Every row gives one point. Two turns around zero, p and q, are shown by what they do to some points. Where does a point land after both, in the order given? Backwards means that the second turn is done in reverse. Each puzzle has new turns, and all numbers are rounded.
In the rows, 128 means zero.

Turn p:
[109 103] -> [116  99]
[166 164] -> [156 172]
[122 143] -> [119 141]
[115 102] -> [122 100]
Turn q:
[144 157] -> [124 161]
[ 83 100] -> [109  79]
[130 118] -> [136 121]
[155 137] -> [144 151]
Where do these land?
p, then q: [138 164] -> [106 159]
q, then p: [115 124] -> [123 115]
q, then p: [151  82] -> [178 117]
q, then p: [108 141] -> [105 121]

Turn p:
[154 124 152 104] -> [128 110 166 138]
[ 87 124 126 148] -> [153 144  93 130]
[150 144 156  76] -> [117 119 178 168]
[106 143  90 158] -> [113 155  86 111]
[127  94 126 113] -> [135  93 120 136]
[144 139 118 168] -> [121 146 126  87]
Turn q:
[161 123 163 149] -> [132  99 102 163]
[144 159 126 144] -> [133  92 137 122]
[110 155 145 105] -> [ 91 124 151 128]
[ 97 101 104 157] -> [170 160 146 131]
[165 102  96 106] -> [136 137  81  94]
[ 92 128 134 106] -> [105 156 150 129]
Where do these land?
p, then q: [ 96 155 144 111] -> [149  88 144 133]
p, then q: [153  91  89 125] -> [133 186 121 121]
q, then p: [113 130 141 112] -> [142 147 121 135]
q, then p: [118 123 173 167] -> [153 136 126  73]
q, then p backwards: [116 160  98 119] -> [168 125 138 149]
q, then p: [171 109 122 134] -> [ 92 106 109 116]

Turn p:
[ 94 113 146 100 106 120 137  94 158] -> [127  81 114 115 141 128  92 162 133]
[158 113 116 132 135 166 142 163 161] -> [152 147 131 139 103 147  96  85 148]
[ 94 126 130  96 167 140 165 123 105] -> [137 140  92 162 124 152 120 169  99]
[112 113 131 131 102 166 147 129 154] -> [135  94 116 149 123 144 102 112 153]
[160 130 162 118 146  86  79 114 156] -> [149 145 174  70 142 106 123 154 136]
[171 139 154 138  98 149 166 102 113] -> [127 107 166 180 118  91 113 119 120]
[ 91 143  96 166 146  93 152  99 117] -> [129 123  67 126 140  87 162 134 109]
[110 117 155 160 129 113 142 159 101] -> [141 111 127 133  90 137 176 134 122]
[127 142 104 126 103  98  95 157 161] -> [119 121 131  69 141 139 128  91 123]
[165 122 106  95 114 159  83 120 119] -> [ 85 161 163 130 151 142 101 118 153]
[109 168 124 149 127 114  98 121  91] -> [113 130 131 127 165 123 184 130 115]
[145 110 112 124 162 131 129 156  99] -> [121 176 124 136  98 143 140 129 123]
Turn q:
[116 122 131  97 169 140 169 185 134] -> [ 70 168 139 150 159 108 117 130 159]
[133 112 118  98 121 143 111 124 160] -> [122  99 128 164 130 107 140 131 119]
[140 131  99 159 121 154 104  98  99] -> [154 121 133  93 126 126 156 101  89]
[ 95 111 115  74 163  83 147 190 129] -> [ 78 183 161 188 109 125 105 136 156]
[100 125 135 139 145 129 119 124 167] -> [123 122 125 153 154 156 130 151 115]
[131 121 124 144 100 120 128 162 154] -> [152 122 142 149 142 136 138 125 165]
[175 120 143 157 128 118 119  93 117] -> [136  99  95  96 108 151 133  98 127]
[100 114 153  81 129 127 151 168 120] -> [101 166 124 154 122  96 120 160 159]
[131 124 135 170 106 132 124  76  92] -> [173 130  95  84 114 140 134 118  99]
[139 167 141 140 124 136  95 113 111] -> [132 103 143  84 114 136 139 145 116]
[149 160 113 150 102 125 142  74 125] -> [168  96 122  92 128 129  94 109 104]
Where do these land?
p, then q backwards: [179 101 136 137 145 109 108 158 175] -> [143 159 112 142  97 100 145 141  66]
p, then q: [123 146 141 108 121 102 144 115 140] -> [112 147 127 128  95 125 147 119 134]
p, then q: [164 147 121 159 150  99  89 113 143] -> [ 93 109 130 128 103 138  69 140 138]
q, then p: [104 115 100 114  94 133 152 121 104] -> [122 139 159 109 139  91 147 118 101]
p, then q: [140 100 124 104  92 198 141 115 130] -> [156 108 119 138 158 172 180 154 106]
p, then q: [142 193 150 120 151 101  97 123 113] -> [ 69 153 116  85 114 128 102 131 147]
q, then p: [ 98  77 125  98 114 144 139 131  97] -> [122 120 118 117 138  92 156  93  81]
p, then q: [102 149 115 106 111 124 126 159 126] -> [119 148 115 117 135  97 143 125  96]
q, then p backwards: [ 90 100 105 141 160 167 160 108 131] -> [127 186  83 110 156 127 134 114 114]
q, then p: [134 135 159 174 138 104  96 133 159] -> [142 135 120 168 112 161  95 110 163]
q, then p: [133 144 133 149 133 128 155 134  90] -> [125 135 140 120 165 139 103 138 107]

Turn p:
[145 140 152 125 142 109 132 120 112 135 118 101] -> [134 113 125 133 113 110 134 114 115 134 105 159]
[104 123 133 104 114 117 145 158 148 145 112 127] -> [133 148 131 113 119 145 129 128 144  81 120 139]
[119 106 124 100 151 155 115 162 148 112 134  97] -> [107 152 108 118 132 168 100 131 100 120 100 125]
[138 161 141 143 159 117 122 148 121 107 119 147] -> [121 118 123  83 140 114 154 120 126 152 114 131]
[154 142 154 111 136 152 132 108 153 120 143 121] -> [110 155 139 150 141 125 136 144 118 153 110 153]
[123 114 133 101 144 114 132 117 103 115 104 128] -> [119 109 122 122 123 102 103 131 137 115  99 129]
[150 121 121 156 106 118 104 100 149 123 112 101] -> [134  98 130 157  99 144 147 159 112 143 136 130]
[104 110 140 123 105 111 137 148 118 116 146 135] -> [142 135 154 103 120 133  98 125 134 115 142 129]
[150 104 136 133 105 150  99 147  92 128 131 157] -> [130 145 120 120  94 125 106 117 155 167 139  98]
[120 104 114 150 109 144 161 117 111 154 106 119] -> [177 121 116 161 129 131 122 123 148 112 127 112]
[127 150  96 124 143 120 130 139 146 135 168 154] -> [ 96 133 130 117 164 140 141 109 132 125 166 131]
[128 158 115 144 111 125 130 118 110 133 107 122] -> [140 107 140 139 119 117 158 113 130 125 122 109]
[137 140  92 132 113 107 137 104 154 131 129 129] -> [114 100 143 152 140 141 151 139 138 114 149 133]
[ 92 118 140 147 155 153 117 106 128 137 164 153] -> [136 157 112 124 159  97 112 140 101 136 165 114]
Turn q:
[103 137 127 128 121 115 109 116 119  84 140 140] -> [106 124  94 130 135 108 122 128 117 133 144  94]
[119 132 138 142 157 113 114 106 117 117 116 112] -> [121  95 139 126 131 111 125 145 113 129 115 106]
[142 137 145 136 125 134 187  86 151 139 118 113] -> [151 120 153 166 168 102 113 126 144 135 110 162]
[141 139 131 144  74 113 149 135 139 132 116 121] -> [120 139 131 145 166 143 122 109 118 102 147 156]
[139 133  95 143 157 158 122 132 128 137 135 109] -> [145 131 139 126 122 143 152 170 151 125 118 116]
[133  92 100 132 152 121 133 136 130 121 130 144] -> [132 146 137 116 103 130  98 157 135 135 138 122]
[116 123 145 135 154 119 118 149 130  89 127 151] -> [135 132 114 108 117 115  99 119 120 119 123  85]
[142 112 139 120 155 133 121 122 129 138 151 112] -> [119 119 132 117 115 131 126 139 147 141  93 133]
[124 122 115 135 144 116 118 139 153 148 132 137] -> [141 119 129 134 109 159 112 135 129 133 130 124]
[100 135 142 139  69 144 114 142 118 132 115 132] -> [131 138  93 122 147 134 154 107  88 111 147 149]
[122 140 134 141 139 130 147 133 111 143 138 128] -> [141 130 143 117 148 134 135 125 126 148 121 123]
[141 126 111  31 103 136 114 133 117 139 123 110] -> [ 81 154 136 153  71 115 176  95 145 132 132 154]
[142 135 141 138 115 133 118 133 122 144 124 155] -> [141 116 122 105 132 136 130 109 134 122 145 141]
Where do these land?
p, then q: [ 95 114 139 162 151 135 146 126 161 107 152 121] -> [127 139 151  83 107 129 147 121 160 134 115  98]
q, then p: [110 146 118 123 163 162 144 135 151 149 135 114] -> [156 127 116 146 119 151 163 126 150 148 106 143]
q, then p: [158 108 103 147 135 127 150 113 130 123 110 125] -> [117 147 131  83 118 138 132 135 123 146 134 144]
p, then q: [104 105 137 125 118 115 144 100 114 161 105 120] -> [101 128 120 120 143 135  94 137 140  93 149 115]
p, then q backwards: [146 112 152 100 117 121 114 142 121 114 115 111] -> [136  89 137 107 149 120 121 136 141 139 137 119]
q, then p: [119  98 150 140 121 106 149 156 130 136 154 130] -> [101 142 109 135 113  96 146 119 121 127 117  98]
p, then q: [120 123 114 137 111 150  82 112 100 153 126 154] -> [ 89 129 125 155 162 165 137 147 119 137 119 135]
q, then p backwards: [128 146 143 118 103 125 118 156 122 101 124 137] -> [105 146 108 116 141 137 119 149 117 155 135 132]
p, then q: [152 142 154 142 110 128 148  93 124 138 137 153] -> [141 110 142 125 147 160  89 104 138 136 123 136]
p, then q: [152 130 108 106 140 109 145 102 114 107 147 139] -> [143 103 114 120 103 134  97 139 102 146 114 126]
p, then q: [129 125 117 105 130 127 117 155 127 103 116 131] -> [131 133 116 148 105 113 149 125 107 120 120 132]
q, then p backwards: [143 140 111 130 101 107 131 113 162 121 125 126] -> [135 107  97 111 123 123 142 107 138 149 145 125]
p, then q: [127 149 119 137 151 120 104 148 142 124 129 139] -> [126 154 136 143 118 116 142 128 126 161 126 128]
q, then p: [107 154 127 120 139 162 100 142  95 155 118  92] -> [169 129 142 144 149 130 113 110 165 114  86 141]

Turn p:
[105 142 115 123 101 134 118 131 144 149 126 127 105 115] -> [121 134 123 111 105 128 155 157 135 109 112 130 137 128]
[116 109 146 107 126 118 117 131 130 112 129 135 140 113] -> [107 134 147 107 141 127 109 126 124 126 136 129 146 128]
[138 123 146 122 137 135 116 139 130 150 155 139 122 119] -> [139 138 107 110 124 139 108 119 135 124 116 114 145 133]
[116 139 118 128 135 134 160 137  31 133 122 107 138 117] -> [ 84 124 113 188  80 123 102 108 113 118 151 106 108  99]
[117 115 137 121 143 117 116 145 137 102 125 120  91 129] -> [127 140 149  89 126 143 123 126 122 130 129 126  98 119]
[134 127 112 149 124 125 116 120 147 140 165 124 111 132] -> [157 139 114 114 123 130 155 124 138 144 115 117 140 113]
[123 136 128 116 137 133 135 115 122  63 123 117 132 120] -> [115 156 157 139 158 127 126 123 103 121 147 143 108 105]
[217 143 119 134 136 119 114 118 104 128 128 145 140 162] -> [170  98  85 141 158  84 118  77 128 119 136 131 107 130]
[102 121 120 103 132 142 133 122  60 134 109 119 143 120] -> [ 65 119 119 161 115 121 108 130 122 117 140 103 118 113]
[115 129 139 122 135 150 144 119 152 121 118 146 115 133] -> [133 125 133 127 148 157 125 156 120 121 117 138 123 132]
[102 138 107 132 140 113 130 120 151 151 126 139 129 125] -> [128 118 138 128 123 146 164 135 127 126 120 110 142 148]
[140 136 109 195 136 143 118 119 145 129 114 130 129 117] -> [159 129 134 153 133 142 160 122 183 128 134 139 118 125]
[119  65 143 110  90 115 155 116 152 141 119 126 138 140] -> [116  91 132 102 130 122 111 170 120 174 145 147 159 129]
[193 122 117 126 136 136 128 161 153 147 144 133 141 130] -> [187 134 101 119 133 102 107 125 138 129 145 115 132 159]
[ 89 143 145 111 132 138 121 130 145 137 124  89 137 133] -> [ 95 160 136 129 119 132 134 144 120 146 101 135 125 156]
[152 145 140 137 127 120 142 116 151 148 115 132 128 112] -> [145 121 110 130 127 141 140 123 131 119 139 156 139 155]
[100 144 134 141 110 105 113 136 123  91 134 147 139 159] -> [128 117 179 131 133 111 132 110 117 124  93 135 131 106]
Turn q:
[149 139 119 140 156 144 156 110  95  80 111 140 138 127] -> [120 143 178 106  92 119 135 122 116 128  99 114  99 123]
[146 105 135  95 126 142 130 100 110 107 127 156 100  98] -> [129 126 139 123 103 164 122 125 154  87 113  92 121 113]
[156 128 117 119 158  67 113 111 154 159 131 123 122 162] -> [ 97  77 100 120 142 103 174 134 134 127 108 143 157 122]
[135 121 128 151  74 110 169 110 130 116 151 125 133 137] -> [157 136 153 112 159 123 136 174 144 152 131 104 134 113]
[ 99 154 129 109 130 131 110 151 153 115 154 125 160 137] -> [148 130 123 120 137 116 145 107 121 121 177 159 116 143]
[124 114  84 119 125 149 112 129 101 151 158 142 123 113] -> [114 125 116 161 134 149 138 133 111 114 144  86 105 151]
[140 103 110 105 141 165 150 131 131 129 102 115 164 117] -> [140 114 139 143  95 101 104 100 106 131 141  95 124 109]
[126 108 142 142  96 125  93 134 126 162 140 137 146 111] -> [129 153  80 135 133 137 126 137 140 141 150 107 149 141]
[ 95 148 147 150 153 106 135 158 143 108 133 134 128 150] -> [139 135 138 103 155 111 130 110 124 132 115 175 126 159]
[129 152 141  87 140 134 113 108 142 122 109 117 119 113] -> [115 115 135 131 103 147 129 107 138 107 144 154 137  98]
[122 111 130 159 108 126 117 134 131 117 126  78 112 129] -> [120 155 126 151 147  99 102 161 136 125 126 144 131 116]
[ 89 139 152 112 151 130  99 125 124 120 104 119 128 162] -> [102 129 114 115 138 124 115  87 143 131 132 169 102 117]
[113 131 116 151 128 143 113 135 159 147 130 127 125 134] -> [142 133 112 165 139 122 136 120 127 143 128 145 130 138]
[141 132 120 124 113 109 119 139 131 134 109 136 101 119] -> [128 128 111 129 134 149 130 141 112 114 108 134 144 112]
[123 119 146 143 112 121 134 127 115 136 105 112 153 135] -> [120 144 122 112 132 112 107 128 128 159 132 122 139 114]
[163 130 139 129 145 155 137 149 112 144 122 147 111 133] -> [133 108 117 127  91 145 110 137 116 135 101 125 116 148]
[128 141 121 139 120 120 176 126 118 130 167 143 112 100] -> [143 120 173 125 142 155 134 155 126 127 128 108 143 160]
Where do these land?
q, then p: [121 109  93 116 119 141 111 115  95 147 162 148  92 110] -> [138 164 143 147 120 143 130 151 142 157 115 127  77 107]
p, then q: [131 136 151 133 144 115 116 139 103 139 112 110 100 113] -> [139 132 133 148 146 158 138 128 149 120 134 129 106 101]
q, then p: [ 94 108 161 168 117  92 103 141 109 114 105 129 164 119] -> [106 138 126 143 140 116 172 103  88  99 105 109 133 171]
q, then p backwards: [139 116 103 131 129 137 116 146 153 106 142 158 138 171] -> [166 157  96 134 129 128 119 126 141 132 124 122 102 164]
q, then p: [137 135 146 111 120 166 141 122 170 127 117 110  98 133] -> [160 121 126 106 144 127 118 129 178 115 143 144 150 119]
q, then p backwards: [117 118 144 149 148 142 151 131 106 132 123 118 135 125] -> [118 115 149 121 138 123 119 156 125 127 126 114 152 142]
p, then q: [107 124 152  98 116 136 127 159 120 140 124 173 108 131] -> [128 157 100 116 119 116 102 111 122  92 141 132 105  99]
p, then q: [116 171 129 139 154 111 125 138 126  98 143 112 160 135] -> [102 142 151 108 116 141 133 138 155 171 110 149 131 122]
q, then p: [130 145 134 120 110 140 160 114 131 143 135  86 141 123] -> [134 142 122 109 109 132 102 112 150 141 115 119 166 133]
p, then q: [119 113 138 117  96  83 146 145 137 168 135 126 121 120] -> [144 122  98 102 145 128 119 133 124 139 165  87 118 106]
p, then q: [104 118 123 151 157 141 142 111 131  97 124 136 134 113] -> [136 135 144 148 101 130 109 123 148 140 129 146 129 164]
q, then p: [121 149 132 135 145 142 122 111 151 146 126 128 134 120] -> [140 108 121 145 132 138 134 135 139 139 117 139 155 124]
q, then p: [149 108  91 110 116 134 121 107 111 123  91 111 124 146] -> [100 149 138 118  91 145 143 129 148 117 165 134 125 112]
p, then q backwards: [159 141 112 138 102 127 156 140 120 119 114 140 114 148] -> [148 129 113 107 127 150 133 151 161 113 133 113 124 150]
p, then q: [146 126 122 118 147 105  97  79 113 120 168 125 145 133] -> [ 80 110 172 142 126 118 149 104 131 141 140 107 146 127]
q, then p: [159 131 116 112 125 136 112 150 171 127 127 139 140 108] -> [153 119 126 152 130  94 125 122 125 128 161 138 141  99]
